Every row gives one point. Before rounding, the points of a table are all equally far from one centre. They may lie mostly on one side of it. Write the centre, to within rounding.
(in the rows, 128 means zero)

Points (9 x 3):
[[160 154 178]
 [132 115 181]
 [149 102 172]
 [170 104 157]
 [156 122 183]
 [149 136 187]
 [166 143 179]
 [162 109 173]
 [180 131 127]]
Centre: [143 134 146]

Points:
[[126 145  46 114 145 177 144 150]
 [148 156  57 131  96 170 140 156]
 [117 183  89  96 156 147 122 147]
 [131 158  63 126  96 155 171 171]
 [125 170  75 134 128 164  95 128]
 [120 166  50 132 121 173 143 130]
 [144 127  88 109  92 188 172 163]
 [125 166  58 113 127 137 110 159]
 [127 146  66 127 141 155 110 187]
 [ 87 116  57 111 115 135 172 141]
 [109 180  82 140 119 152 103 145]
 [103 177 105  96 138 173 168 153]
 [101 137  61  98 129 186 148 127]
 [ 91 174  74 114 144 166 158 127]
 [104 165  64 125 148 183 152 132]]
Centre: [127 130 106 128 129 145 144 140]

Points, 19 rows:
[[107 138 102 122 144 156  44 107 110 181 171 124]
 [ 93 117 111 144 151 157  75 105  87 179 178 103]
 [106 177  71 115 195 179 107 130  98 148 138 105]
 [ 91 123 133 139 135 154 102 113  79 167 174 124]
 [ 98 128  97 106 133 158  76 104  82 163 177  82]
 [ 95 112  72 152 154 154 111 144  61 172 141 121]
 [115 126 108 150 162 148  63  87 126 187 177  95]
 [118 122 113 129 125 137  96 150 101 189 174 103]
 [112 158 123 137 142 165  69 125 105 166 176  80]
 [ 90 127  96 123 153 129  89 110 116 198 147 139]
 [147 135 122 115 161 162  93 119  58 164 168 115]
 [110 136 108 108 199 138  82  96 105 175 189 126]
 [137 148 111  89 169 151  99 104  53 149 148 136]
 [ 83 163 102 100 143 147  91 124 110 172 154 103]
 [ 92 136 110 115 134 100  98  89 102 185 144 108]
 [ 82 129  79 136 128 104  77 105  66 179 161 110]
 [108 141  98 145 126 167  87 112  69 179 150 115]
 [100 137  96 127 133 129  57  80  81 181 155 117]
 [ 95 178 108 145 149 162  30 113 113 136 180 110]]
Centre: [134 132  78 146 153 117  95 116 117 101 157 120]

Points (23 x 18):
[[139  97 173 152  81 109  98 137 184 110 116  97 161 171  81 115 163  93]
 [ 79  85 149 155  77 123  64 183 170  87 156 106 139 143 107 125 139  95]
 [162 111 196 158  88 164  78 166 149 110 145 139 148 157 102 118 121  91]
 [143  89 137 181  71 126 110 172 150  92 125 129 189 144 119 122 129  82]
 [152  82 196 118  64 165  58 151 160  76 137 110 147 147 102 148 130 103]
 [131  63 188 122  92 169 107 105 159  84 139 128 198 147 112 166 165  81]
 [129 113 174 112  96 159 131 116 182 130 111 115 201 141 143 156 125  73]
 [148 121 156 116  95 156  77 171 156 110 115 103 170 166  93 135 157  57]
 [144 137 151 108  78 124  86 129  98 125 120  62 137 167  99 149 147 119]
 [153 114 158 107  67 115  48 120 174 101 138 123 182 128 102 140 141  76]
 [156  79 198 136  76 130  87 129 121  85 122 139 168 167 138 158 139  72]
 [135  89 174 142  57 135  69 141 156 100 134  98 161 123 128 128 157  50]
 [121 125 177 157  87 129  83 132 107 153 130 131 158 144 133 153  90  87]
 [119  95 174 130  86 100 131 181 150  69 117 147 167 157 102 122 109 125]
 [152  99 164 124 110 104 109 117 175  63 147 148 189 158 101 121 145  78]
 [138  76 186 132  69 134  86 144 142 103 141 107 187 145 104 120 131  61]
 [149  51 171 120  44 115  83 125 155 105 158 107 152 166 110 133 141  96]
 [126 112 185 123  63 122  90 155 168  90 141  80 150 176 128 129 125  76]
 [147 105 162  78  56 111  78 151 135 127  89  99 163 144 117 153 165 101]
 [140  63 159 100  82 114  90 135 157 111 145  75 144 161  91 137 111  79]
 [158 106 167 113  79 105  81  87 159  95 135 126 180 158 136 111 139  79]
 [111  80 179 164  71 126  88 128 168 130 149 127 142 170  68 125 160  93]
 [114 114 176  78  81 132  57 154 168 116 106 141 123 147  95 109 165 105]]
Centre: [122 106 145 123 102 137 108 135 145 110 141 128 142 133 124 148 150 117]
